Every row gives one point. Each copy is the shape, with its points in the same order, stretched, turned, moved and blurred by noise. Is it also mirrored, or only turned?

Shape (8 x 3):
[[ 20   7 -18]
 [-43  -7   3]
 [-49 -40   2]
 [-41 -40 -14]
 [ 60  11  -3]
 [  5  22 -17]
 [-21 -24  12]
 [ 39 -28 -25]]
Copy 1, 8 rows:
[[ 18   5  10]
 [-36  -1 -15]
 [-50 -27 -26]
 [-28 -30 -38]
 [ 40  -3  47]
 [  7  17   4]
 [-28 -25   0]
 [ 41 -34   5]]
Copy 1 is: only turned
Copy 2, 8 rows:
[[  7 -17   5]
 [-34  12 -25]
 [-31  28 -58]
 [-23  14 -59]
 [ 36 -11  31]
 [-12 -18   8]
 [-17  25 -30]
 [ 36 -10 -21]]
Copy 2 is: mirrored

Shape (9 x 4):
[[-34  -4 -41  11]
 [-22 -21 -16  26]
 [  6  35  13   9]
 [ 12  15  21   4]
 [ -9  21   2  10]
 [  0  11  30  18]
 [ 27  -5 -20   1]
 [  0 -31  26 -25]
 [-18 -40  36 -20]]
Copy 1 (9 x 4):
[[-13 -12 -51  -5]
 [  4 -30 -27  17]
 [-29   1  23 -12]
 [-15   1  28  -8]
 [-25   0   3  -6]
 [-19  -6  30  10]
 [ 13 -12   7 -35]
 [ 37  20  17  13]
 [ 29  18  11  35]]
Copy 1 is: mirrored
Copy 2:
[[-60  17 -26   0]
 [-51  -5  -8  11]
 [ 20  35  -5  12]
 [ 17  10   6   7]
 [ -6  26 -10   6]
 [ 10  16  19  18]
 [  9 -17 -23   7]
 [ -1 -25  25 -34]
 [-17 -26  41 -39]]
Copy 2 is: only turned
Copy 3:
[[ 25  21 -15  25]
 [ 23 -15   1  29]
 [-36   4  33  -4]
 [-29 -18  34 -14]
 [-15   2  25   8]
 [-17 -16  44   6]
 [-22 -19 -18  -8]
 [ 21 -38  21 -34]
 [ 39 -36  37 -27]]
Copy 3 is: mirrored
Copy 4:
[[ 12  -3 -11  47]
 [ 22 -34   1  40]
 [ -9 -20 -37 -32]
 [ -1 -21 -11 -29]
 [ -7 -15 -24  -4]
 [ -9 -43 -13 -21]
 [ 44  -4  -8 -10]
 [  1  -9  40 -13]
 [-14 -21  54   5]]
Copy 4 is: mirrored

Shape (9 x 6):
[[ 12   1  -2   5 -16 -37]
 [-18 -20  40  21  -4  10]
 [  5  29 -22  13 -24  -5]
 [ 24  -7   1  -5  13 -11]
 [-43 -22  15  19 -30  12]
 [ 14  -2 -13 -20 -17  27]
 [-36   7 -10  22   3  23]
 [ 18 -26  27 -31  15 -27]
 [  9  28  -2 -24   9   9]]
Copy 1, 9 rows:
[[ 10 -18  -5  14   0 -43]
 [-38  15  21  32  17  -3]
 [  2 -12 -43  12 -24 -15]
 [ 10 -22   5   6  26 -11]
 [-60  12  11  20 -19 -11]
 [ -6 -25   3   0 -16  20]
 [-47  15 -27  -4  -1   8]
 [ 16 -12  51  -5  28 -24]
 [ 16   4  -7 -15   0   9]]
Copy 1 is: only turned
Copy 2:
[[ 34   5   4 -14   3 -29]
 [-10 -31  19  12 -15  13]
 [ 37  25 -18 -19   2   8]
 [ 26 -15   0  -3  33 -10]
 [-25 -14  -5  -2 -36   6]
 [ 16 -20 -27 -33  22  16]
 [-17  12 -18  10  -2  26]
 [  6 -38  23 -12  37 -33]
 [ 15   7   0 -24  43  17]]
Copy 2 is: only turned
Copy 3:
[[ 19   0  -6 -11 -36 -26]
 [ -3 -19  52  -2 -10   6]
 [ 19  27 -12  19 -30  -9]
 [ 28 -18 -10  -4  -5   3]
 [-13  16  54 -18 -27  13]
 [ 27   7  -6  -1 -29  41]
 [ -9  28  21  13   8  10]
 [  8 -48  -8 -38 -21   2]
 [ -2  -7 -32  20 -11  16]]
Copy 3 is: mirrored

Shape, 12 rows:
[[ 22  12 -25  11  14 -12]
 [ 37  -5  10   6  55 -12]
 [  2  13  -6 -30  17  20]
 [ -3   8  -8 -30 -11  16]
 [-20  -1  -4  21  -9  -8]
 [  1   5   4   6  -1 -14]
 [-22   2  10  -2  -8  -3]
 [ 36  10 -28   4  12  29]
 [ -7   5   7   5  -3  -5]
 [-17   2   1  26   7   5]
 [-23  12  -5  22  14 -16]
 [ -3  22  13   9   6  -4]]
Copy 1, 12 rows:
[[ 24  19  -4   0   2   5]
 [ 42 -12  -2  28  33 -10]
 [-17   8   4 -20  29 -10]
 [-23   6  12 -29   4  -3]
 [ -9  22   1   9 -28 -11]
 [ 10   4   7   4 -12 -13]
 [-16   8   4  -1 -18 -25]
 [  9  22  12   3  23  26]
 [ -5   7  11   0 -10 -18]
 [ -9  24   3  22 -12 -17]
 [  4  22  -9  14 -16 -28]
 [  3  16  15   1  -4 -23]]
Copy 1 is: only turned
Copy 2:
[[ 18   7 -20   3 -21 -23]
 [-10  11  -5 -44 -15 -59]
 [  3   8 -30 -40 -12  19]
 [ 14  -3 -20 -17 -13  40]
 [  2  10   7  20   7   7]
 [ 12  12  10  -4  -2  -5]
 [  1  10   7  -3  12  21]
 [  4   4 -37  -9 -60  -6]
 [  5  11   7  -7   1   5]
 [-11  19   2   9  -2  -1]
 [  3  24   1   8  18 -12]
 [ 10  31   9 -14  -8  -1]]
Copy 2 is: mirrored
Copy 3, 12 rows:
[[ 16   8 -10   4  20 -22]
 [ 52   1  33  12  26 -17]
 [ 29  -5   0 -58  11  -8]
 [  9 -16 -15 -56  -5  -5]
 [-28  -1   3  -3  -1  -3]
 [ -3  -5   4  -6  -5 -18]
 [-17 -10   9 -28 -11  -6]
 [ 46  14 -23 -16  20   5]
 [ -5  -3   5 -14  -8  -9]
 [-12  12  13  -4   5   6]
 [-22  12  16  -4  12 -17]
 [  5  12  11 -14  -8 -19]]
Copy 3 is: only turned
Copy 4:
[[  2  29   5 -25 -23  -6]
 [  1  12  48 -48  -6  20]
 [  7  10  -8 -29  24   0]
 [ 13   4 -26  -4  19  -3]
 [-22  17  -1  23  -4  -2]
 [ -7  11  10  11  -4  -9]
 [-15   2   0  22  15  -7]
 [ 27  45  -9 -43  -7  17]
 [ -8  12   7  13   5  -6]
 [-23  30  12   9   5   7]
 [-35  21  16   5  -5 -12]
 [-12  19  22   4   7 -18]]
Copy 4 is: mirrored

Shape:
[[ 37  25  -4  -2   4  29  12  21]
 [-32 -19 -26 -19 -17  18 -17   0]
 [ 16 -28  35 -16  -6 -22 -36   2]
 [  4  -2   9   2  17  10 -36 -18]
 [-12 -18  12   8  12 -10  22   0]
 [  5   6 -10 -16  -5 -15   1  -5]
 [  8  35  27  18 -14   7   3   9]
 [ -2  23  45  14 -53  11  18 -16]
 [-50 -10  60  -8   3 -23  -9  -9]
 [-37 -12  41 -21 -23 -26   7  -8]
 [  2  -8  -5   9  -8  -2 -37   8]]
Copy 1 (11 x 8):
[[ 39  23  10   3   9  35   6  -4]
 [-20 -17 -35  -8  13  21  22  17]
 [ 16 -40  17 -12 -47  -8 -22  31]
 [  7  -8 -16 -24  -5 -12 -27   0]
 [  2 -26  25  -5  15   5   4  -3]
 [ 16 -15  -4   4   6 -10  20   8]
 [ 16  23  28   4  -3  -2  -2  14]
 [-27  16  37  31 -32  -4  13   4]
 [-30 -42  33 -40 -13 -30   0  20]
 [-19 -39  27 -12 -16 -21  30  15]
 [  2 -13 -12   5  -6  -4 -19  32]]
Copy 1 is: only turned
Copy 2, 11 rows:
[[ 44  22   6 -28 -12  -7  17  10]
 [-19 -17 -20 -21   1  23 -28  12]
 [  8 -35  34  15 -14 -16 -35  25]
 [ 13   7  26  16  -7  13 -38   2]
 [-17 -17  21   5  10   7  16  25]
 [ -2  -5   9 -10   3 -19  -9  -3]
 [  2  18  32 -14 -36 -15  11  14]
 [-20 -12  50 -39 -55  -3   9  -2]
 [-60 -16  56   4  -3   2 -28  47]
 [-55 -33  40 -17  -4  -9 -15  31]
 [  5  -8   0  14 -23   1 -24  11]]
Copy 2 is: only turned
Copy 3, 11 rows:
[[  7  27  12  21  12  35  -7  11]
 [-24   8 -39 -20  13 -17  19   9]
 [ -5 -19  24 -15  10 -42 -44  25]
 [-18  -9  -4  10  20  -9 -38 -10]
 [ 10 -38   2 -11 -10   7   1  -1]
 [ 16   5 -11 -11 -10  -7  -5   3]
 [-17   9  18  11 -26  42 -29  22]
 [-44  22  48  -5 -45  27  -6  15]
 [-24 -47   9 -50 -15   3 -38   6]
 [-14 -23  12 -55 -27  -7 -10  14]
 [-14   1 -19  12   6 -18 -28  31]]
Copy 3 is: mirrored
Copy 4:
[[ 35 -34  24  -8 -16  -3   6  -6]
 [-14  19 -11 -12   7  54  -8   8]
 [-18  38  32  19   2 -16 -25  25]
 [ 18  17  30  10  15  13 -37  -6]
 [  1   6   0  15  35   3  17   0]
 [ -4   7 -12 -10   3  -8 -10  -7]
 [  0 -24  17  35  -7   3  -5 -24]
 [-25   6  17  52 -28  22  19 -44]
 [-55  22  26  40  52  17  -8 -18]
 [-59  26   3  26  25  12   8 -15]
 [  3  12   4  15  -3  12 -32  18]]
Copy 4 is: mirrored

Shape (15 x 9):
[[  3 -16 -13  23   6   5 -29  -7 -29]
 [-12  24  -1 -15 -43   5  -3  20  28]
 [ -1 -39  21  -9 -33  -4  -1  10   1]
 [ 20   4 -22   2   5  -9   8  -1  27]
 [-40  -5 -19  31   5  12 -14  16   2]
 [ 27 -21  10  28 -15 -18   7  14  -9]
 [-20 -16  14  -3   1  -2  15   4   6]
 [-24   3   0  38 -34 -27 -18 -32 -17]
 [ -8 -19 -16  -4  16 -26  36   4  21]
 [-27 -46  35   7 -25   2  10   2  11]
 [-18  21  -5  13  -3  14  10   3   9]
 [-14 -10   0  -3  28  -7  -7  11  20]
 [-16   0 -27  -9  29  11   5   9 -13]
 [ 20 -52  34   4 -16 -12   9  -8   6]
 [  2  -6 -29   7  -5  18  11 -15   6]]
Copy 1 (15 x 9):
[[ 22   0 -10   5  32   5 -19   7 -37]
 [-13  22 -21  -1 -27 -31   3  19  21]
 [ 31 -28  -5  -9 -27 -27   0  -3 -12]
 [ 13  15  -9 -13  19  -9  14 -11  26]
 [-21 -21 -26  23  26  -2 -15  12   9]
 [ 51  -3  14  12   5 -23  10  -6  -2]
 [ -2 -31   2  -6  -8  -5  12 -10   5]
 [ 21  17 -17  50  -5  -3 -32 -28 -28]
 [  0 -24 -12 -16  12 -13  38 -31  30]
 [ 19 -44  -1   4 -42 -16 -10  -7   4]
 [-13   3  -7  12  10  13   2   9  14]
 [-11 -23   1 -15  22 -18  -3  -7  18]
 [-26 -15 -12 -19  40  15  14   5 -10]
 [ 60 -27  13 -15 -24 -21  -6 -20  -3]
 [  7   4 -31  -9  13  26   8   2   8]]
Copy 1 is: only turned
Copy 2, 15 rows:
[[  4 -28 -20  -1  -2   9 -30 -18 -26]
 [-11  32 -12  12 -21 -18  17  32   0]
 [ 15  -7  -1  27  -1 -38  12  -8  -8]
 [  8  -1 -22 -27  -1   2  -4  -1  25]
 [-46 -21 -23   3  -7   5  -1  -7 -11]
 [ 28 -34  12  -4 -21 -14  -4  -5   4]
 [-10  -1  10   2  13 -14  15 -17  -2]
 [-12  -1  -4 -12 -51 -22 -23 -39 -16]
 [ -8 -13  -5 -36  16 -27  15 -22  25]
 [ -5  -9  12  35  -3 -32  28 -32   1]
 [-19   9  -4 -11 -10  11  13   2  -6]
 [-21  -1  -6   1  25   1 -11 -11  20]
 [-19 -10 -18 -25  30  10  -2  -4 -20]
 [ 35 -16  13  20   3 -27   7 -34  12]
 [  5  -5 -36 -20  -5   6  14 -14  -6]]
Copy 2 is: mirrored

Shape, 12 rows:
[[  0  17   2  -9  18  -2 -28 -15  -9]
 [ 19 -13   1  11 -12   6  18 -50 -17]
 [ -3  -8 -17  13 -14  23   4 -30   8]
 [ 33  36 -16  27   1  10  11  -2  47]
 [ -3 -20  19   6  -2  22  10  14   5]
 [-24  -4   1  -6   1  -5  18  -5   9]
 [  7 -48 -24  19 -16  10   4  -8  17]
 [ 35   4 -31 -22  -5  15 -23  10 -24]
 [ 26  19 -21 -22  24 -27 -17   8 -14]
 [  8  23   5  20 -11   6  -1   2 -20]
 [  3  18  27  12 -42   3  -2  23  -2]
 [ 16  15  -9  18  19   4   7  -8 -12]]
Copy 1, 12 rows:
[[-11  20   3 -13  22  14 -19 -32 -14]
 [  6 -25 -10  19  11 -26  16 -33 -36]
 [-19   1 -28  24 -11  -7  20 -29 -19]
 [ 30  38 -36  49  12  17   2 -29  12]
 [ -9 -23  -6  22  -4  12   6   1  23]
 [-19   8  -1   6   7 -17  22   1   6]
 [-20 -21 -55  26 -15 -23   5 -10   1]
 [ 18   3 -30 -27  -5  25 -21 -10 -36]
 [ 20  27 -12 -30  34   8 -31  -6 -22]
 [ 14  10  17  23  -9  16 -14 -14 -24]
 [ 24   2  28  24 -37  10 -11  -8   8]
 [  7  11  -6  23  26  13  -8 -12 -23]]
Copy 1 is: only turned
Copy 2:
[[-10   6  -1  18  31   2 -18 -33  -8]
 [ 45 -32   4  40  -3  -2   0 -21 -28]
 [ 26 -27 -22  29 -18  -3 -13 -23   9]
 [ 52  42 -37  34  17 -21 -34 -18  28]
 [ 20  -2   8   8 -26   5 -10  13  17]
 [ 11  -7   1  10  -6  -7  15 -18  22]
 [ 31 -45  -2  17 -22 -33 -10   5  27]
 [ 16 -10  -6 -30  20 -11 -47 -21 -24]
 [  3  13   6 -13  60 -24 -16 -28 -12]
 [ 15  17 -25  20   2  -3  -8   2 -24]
 [ 15  42 -10  10 -40 -21  -7  10 -15]
 [ 25  -1 -18  17  34   4  -9  -4  -8]]
Copy 2 is: only turned
Copy 3 (12 x 9):
[[ -3  33   0  10  12  -8   1 -15 -14]
 [ 10  -6 -17  27 -16  19   6 -43 -10]
 [ -9  -6 -16  20  -2  19 -20 -20   6]
 [ 30  -1  -2  33  17  -4   3  15  42]
 [-19 -19  21   3   0  10   1  -2 -16]
 [-28   5   2 -11  -2   3   6 -15  10]
 [ -4 -39 -21   3   0  -1 -27 -10   1]
 [ 17  20 -21  10  -1   0 -20  31 -37]
 [ 14  38 -22  -2  14 -29   8  15 -23]
 [ -3  14  10  30 -25  -2  10   7  -8]
 [ -1   3  42  12 -38  -4  -7   8   3]
 [  1   6 -10  30   8  -9  18   1 -10]]
Copy 3 is: only turned

Shape:
[[-18  -7  11  -1 -20  13   1 -10   8 -32  23]
 [-12  26  25 -26  21  -1  16  18  -5 -11 -18]
 [-20  11   8 -15 -10  22  15 -23  13 -15 -19]
 [-13  15  19 -20   4  17  10  -8  -8   2  -6]
 [ 31 -37   9 -15 -23 -13   1  32 -15  26   6]
 [-21  -5 -10   0 -18 -12  17  -6  -8 -19  10]
 [ -4   2 -20  19   4  -2  -1  22  -7  10 -13]
 [  1  19  16  -6  -4  -5  16   8   7  -2 -27]
 [-37   0  28  -5 -15  16  20 -13 -10 -12   8]
 [  0  11  26 -17  -1  -7 -23  30   0  26 -21]
 [-13 -11 -13   1 -11 -21   6  -3   2  29   5]
 [ 24  -3  20  -9 -17 -32 -10  21 -16  30  -3]
 [ -3  23  12 -40   1  12  -1  -1  -4   4   1]
 [ 11   8 -16  17 -14 -21  -8  11 -35  14 -21]
 [ 25  18  22  -4  15 -14  -6  12   2  23  -7]
 [-21  -7  -5 -10 -52   1  15   3   8  -7  31]
 [-23  20   4   3 -20  27  30  -7   6  -6  15]]
Copy 1 (17 x 11):
[[-38  -9 -13   9   8 -20   4  22   8   1  27]
 [-24  10 -25  14 -32   8  15 -32   7 -21   3]
 [-11   3 -23   4 -27  15   7  22  26   2   7]
 [-13   2 -29  -3 -20  11  11 -15  10  10   9]
 [ 10 -57  12 -22   3  -6  33 -15 -22  -1  18]
 [ -3 -13 -15  28  -2 -39   9  14   1   3  16]
 [  3 -21   1  23  -5  -2  -6  -3 -16  -2 -22]
 [  2  -3   4  15 -31  14  16  -2  12 -14   0]
 [-34   0 -28  15 -16 -18  23   8  13  28  25]
 [-17 -27   6  -8 -23  15  16 -40  13  -5 -14]
 [ 15 -25  -6   7   7 -19  20   2   4  23 -15]
 [ 18 -35  22 -10  -8 -10  19 -38  -2   4   9]
 [-12  -3 -34 -11  -8  19   3 -30  24  -8   9]
 [ 33 -27  12  14 -17 -23 -22 -24 -13  10  -2]
 [  8   3  15  -7  -9  14  13 -36  -3  -9  -8]
 [-15 -41 -13  30  11 -11  26  24  19  10  34]
 [-17   0 -21  37  -1  17  15  14  14  18  23]]
Copy 1 is: mirrored
Copy 2, 17 rows:
[[-17 -16  14  16  30  10  -4   0  -3  -2  29]
 [-31  25  10 -11 -19  17  13   1  18 -33   9]
 [-16 -14   4  -8  -6  35   5 -17  14  -4  22]
 [ -4   9   1 -24  -2  24   3  -1   4 -26  20]
 [ 26 -13 -12   2 -19 -25  38  60   2 -16 -31]
 [-20  -6 -15   4  27   3  17  -8   7   4   3]
 [-18   9 -14   0 -11 -22   2  24  -6   7 -34]
 [-16  13   6   2 -30  11  28   0  13  -8   3]
 [-26   0  10 -19  21  27  12   0 -10 -15  43]
 [ -2  15  21 -17 -39 -34   9  36  21  -6   2]
 [  7   8  -4 -25  11 -12  25  15  13  17 -26]
 [ 22  12   0   2 -21 -42  42  27  14 -13 -13]
 [  4  12  -4 -16  -6  13  -1   4  29 -21  12]
 [ -4   2 -36   5 -16 -44  19   1  -3  -1 -22]
 [ 23  32  19   5 -22 -21  25   8   8 -17 -14]
 [-16  -3 -17   4  27   5  20  21  13  20  27]
 [-22  28 -15  -1  16  33   8   1  -7   2  31]]
Copy 2 is: only turned
Copy 3:
[[-21  10  17   3   2 -13  19  -6 -30 -25 -11]
 [ 16   1   8  -4  19 -28  26  12  27   1 -19]
 [ -2   5  21  -2  29  13  14   2   2  -9 -23]
 [  7  17  22  -8  12  -3  23   4  11   4 -19]
 [  2 -14 -34 -31 -44  -9   9  24 -21  12  25]
 [-19  -9  -3  25  17  -8  20 -19 -26  10  -4]
 [  9  13 -39  27   0   6   1   6  14  19   3]
 [ 15 -15 -12   8   3   3  15  16  16   4 -17]
 [-22  14  27   2  22  -4  29   4 -21   5 -31]
 [  2   7 -21 -18 -26  -8   4  18  42   9 -19]
 [-18   2  -8  22  -6   4  -5 -13   5  28  14]
 [  3 -12 -30 -11 -46  -8   6   8   0  26  -5]
 [  4  14  21 -21  -1 -14  29 -13  20  -5  -3]
 [ 14   2 -49  23 -11  16   3 -10  -6  42 -15]
 [ 27   3  -8  -3 -35  -8   3  17  28   9  -3]
 [-44 -14   4  12 -11   2  37 -18 -34  -7  17]
 [-10   9  20  23   6  13  40   2 -11  -4   0]]
Copy 3 is: only turned
Copy 4 (17 x 11):
[[ 37   2 -10  14  -4  12  11 -31   2 -20   0]
 [ 11  -8  36   3 -12 -13 -15  14 -17 -33   8]
 [ 31  -1   8   0  19  17 -12  -4  17 -48 -11]
 [ 25   2  12  -3  13  11 -10  -2  -2 -29  18]
 [-13  -6  12 -29  -1  22  48   6 -22  21  28]
 [ 11  19   3  25  12  21  14  -6   6 -14 -13]
 [ -8  -7  -8  14  -4   8  -3  24  15  14   6]
 [ 14   3  26  -3  -3   2  -2  22   0 -21  -8]
 [ 37   7  10  13   3  30   2 -13   9 -35  17]
 [-14  -4  12 -37 -23   9  -1  17  -9 -11  29]
 [-13  23  -5  -7  16  25  25  12  21  -2  18]
 [-15  20  17 -33  -7  21  27   9 -22  20  17]
 [ 10   4   8 -15  13   2  -8  -2 -24 -29  19]
 [-10  16   0   5  11  40  -4  17   2  31 -12]
 [  5  11  21 -29 -10 -10   5  13 -15  11  22]
 [ 17  19 -25   5  10  26  37  -7  -5 -25   6]
 [ 43   8 -10  15  15  11   7  10   1 -30   7]]
Copy 4 is: only turned

Shape:
[[-10  -6  -9  19  30  -4 -17 -20  -1 -18 -10   3]
 [-16 -22  15  -6 -17  28   2  -9 -11  22  16 -22]
 [-29 -28  17  -2  -5 -25 -24  10 -10  -1  18  -1]
 [-34  17   3  22 -17   7 -10 -19 -19 -15  13  -4]
 [ 26  19  -9 -33   1  -4 -29 -17  -4 -30 -11  35]
 [ 16  30  -4  11  29  -5  -1  -4 -27   2   7  -5]
 [-34 -23  19  24 -17  23 -21  29  -3  -9  17   8]
 [  5   6  -1  -7  17  14  -3  37 -10  23 -25 -30]
 [ 11   1   0  11 -17  39 -10 -21 -20  -8 -27  28]
 [  9   8  10   8   3 -18 -30  31  25 -35   4   6]
 [ -4   7 -20  13   3  21  17   1 -17 -18   3  -1]
 [ 17  29   7 -13  37  -1  19 -20  21   3 -26  28]
 [ -5   7 -30  12 -11  12   6  29 -29   5 -20 -17]
 [-25 -28 -19  25 -13  27  -9  33  13  30  29 -19]
 [-26  18  25 -16 -22   7 -24  -3  28  21  -3   1]
 [ 14  16 -30   2  10  23  19  -2 -14 -35  -6 -15]
 [-25  12 -23 -14  34  31  -1  25 -28  11  -7  -8]
 [-24 -22  16 -24  -6  -4  -6  -4  15  22   9  29]]
Copy 1:
[[-25   9  13   1  17  -8 -11  35   9 -12  -8  13]
 [-13 -26   9  14 -14   5 -25 -10 -34 -13 -24  39]
 [-22  10 -10  28  15   0 -43   0  13 -20  -5  17]
 [ -9 -11  18 -13  19   8 -20  20 -15 -14  19  29]
 [  1  24  28  -5   7  10 -16  29  37   4   5 -36]
 [ 18 -15  -2 -22  29   3  -5  27   5  -4 -20  -5]
 [-27  18  -4  16  11  24 -27   4 -32 -17  -9  25]
 [ -8 -23 -16  21   9  -1  10  10 -18 -11 -38 -21]
 [-21  -9  51 -13   6  12  -4   1 -16  17 -18  -4]
 [  7  46  -7  14  23   4 -22  42   1 -25  -2 -22]
 [ -6  -5  -6 -23   0   3   7  23 -39  10  -2  19]
 [  2   9  30 -12   7 -12  20  -5  23 -14 -22  -3]
 [ -6 -20 -11  10  11   8  15  20 -41  14  -3  -5]
 [ -3   1 -29  54 -11  16  -7  15 -60 -15 -16  54]
 [ -4  -2  26  38   2  10 -14 -11   8 -43  -1   9]
 [  7  -9  -8 -28  -4   0   9  44 -39  15   1   5]
 [-24 -14 -30   4   2  30  16  19  -1  -1 -15  -8]
 [-20  16  12  34 -13   5 -23 -27  19 -15 -12  27]]
Copy 1 is: mirrored
Copy 2:
[[-16  12 -21  17 -30  -5 -20  19 -11   9  10  -5]
 [ 20  24  29 -29  57  -9  18  11  -4   2  29 -20]
 [-18   7  -3 -29   6 -12   6  19 -35  22  22   2]
 [-31  -2  -2  10  28 -15 -13  11   8  18  27 -35]
 [ 16 -48 -24  -6 -40 -55 -12  18  -6 -17   2   3]
 [-15 -25  16  28  -9  18 -12   3 -13 -21  14 -24]
 [-33  25  -5  -7  40  -8  12  49 -10  24  17  -2]
 [  5  23  -4 -11  19  39  10  41 -12  -8 -13 -19]
 [ -3   1  23 -16  -8 -36  -4  36  24 -11  12 -29]
 [-24 -20 -41  19  -3 -20 -11  45 -26  15 -37  33]
 [ -2 -11   5  19  12  22  -6  21  13  14  18 -22]
 [ 10  -9 -31  10 -39   5 -19 -13  32 -51 -13  15]
 [-10   0   9  -6  11  41  11  43   4  28   1 -44]
 [  0  25   7  -1  51  19  52  38 -12  47   4 -17]
 [ -2  16 -35 -31  31 -36  11   4  16  -8 -17 -10]
 [ 13 -24  -6  31   9  23 -22  29  11  10  10 -13]
 [  6  14 -13   5   2  50  12  36  -8  -5  48 -42]
 [ 13  10 -14 -49  -6 -19  27  -3   5  -8  21  13]]
Copy 2 is: only turned
Copy 3:
[[ 27  20   5  16 -26 -19 -14  -4 -12 -13  -9 -27]
 [ -6 -12   6  33   3  20  29 -43  -7  -2   6  -6]
 [  8 -23   2  40  -6 -33  -5 -43 -31  -2  22  11]
 [ 53   0  14  14 -24 -12   5 -28 -30  22  19 -17]
 [  8 -23 -16   8   6  11 -47  12 -13 -43  24 -39]
 [ 16   3  13  17 -18  17   8  41  -7   4 -11 -31]
 [  5 -12  -3  36 -32 -11  -7 -52 -28  32  44 -12]
 [-33  23  -5  42 -22  21  27  23  17  -1  26  -4]
 [ 22  -8  21  22 -13  35 -32 -21   4  -2  23 -40]
 [ -8   2 -32   7  -6 -24 -26   6 -19  23  34 -28]
 [  4   0  18 -13 -20  12   8  10 -12   8  12 -36]
 [  7  -1  -1   9 -10   0  -7  46  54 -39  -8 -50]
 [ -9  10  15   7 -24  21   8   6 -11  17  39   0]
 [-30  -9 -24   9 -29  14  14 -37 -22  29   4  28]
 [ 17 -12 -33  40 -11  -8   1 -30  13  -9  33   6]
 [ -5  19  12 -27  -7  21  15  30 -14   2   9 -52]
 [ -9  13   3  33 -58  15  28  21  -4 -28  25 -19]
 [ -3 -44 -13  34  -6 -15 -13 -39  10 -33  18   9]]
Copy 3 is: only turned
Copy 4, 18 rows:
[[ 12   2   5  -7 -21 -17  15  23  -4 -40  -3 -24]
 [ 17 -11 -28  18   0 -11  -4  -9  21  19  -8 -12]
 [ -7  18   8  38   7  -6  29 -23  19 -22 -15 -18]
 [  9  -8 -19   1 -10  -8  38  21  19  -7  12   2]
 [-40  16  43  -4 -28  25  21  16  -4  14 -11 -14]
 [ 17  13  17   9 -36  -4  11  16  -9   5 -12  22]
 [ 36  -6  -9 -14  15  -1  29 -25  26 -18   5 -25]
 [ 47   6  -9  -8   5   2  -4   2 -22   5 -37  -4]
 [  1 -21 -14 -38 -12  19   0  26  23  -5 -11 -10]
 [ 12  11  43  -2  10  29  18  -9 -17 -25   7 -26]
 [ 16 -21   5 -16 -10 -21  12  10  -8   0  -4   8]
 [ -5  -3   5 -16 -55   6   1   5 -42  -1 -16  -2]
 [ 21 -13 -15 -18  24  -6   4  12  -6   6 -26  13]
 [ 29   3 -26 -14  46 -23 -10 -23   8  -5  18 -16]
 [  3  15 -34   0   1  32  18  -6  -1   8   5 -24]
 [ 21 -28  15 -18 -20 -15   9  28 -23   9  -5   3]
 [ 42  12  -4 -27 -21 -38  35  -1 -18  21 -31  -2]
 [-31  14 -10   9 -12   0  12 -34   6   6 -12 -21]]
Copy 4 is: mirrored
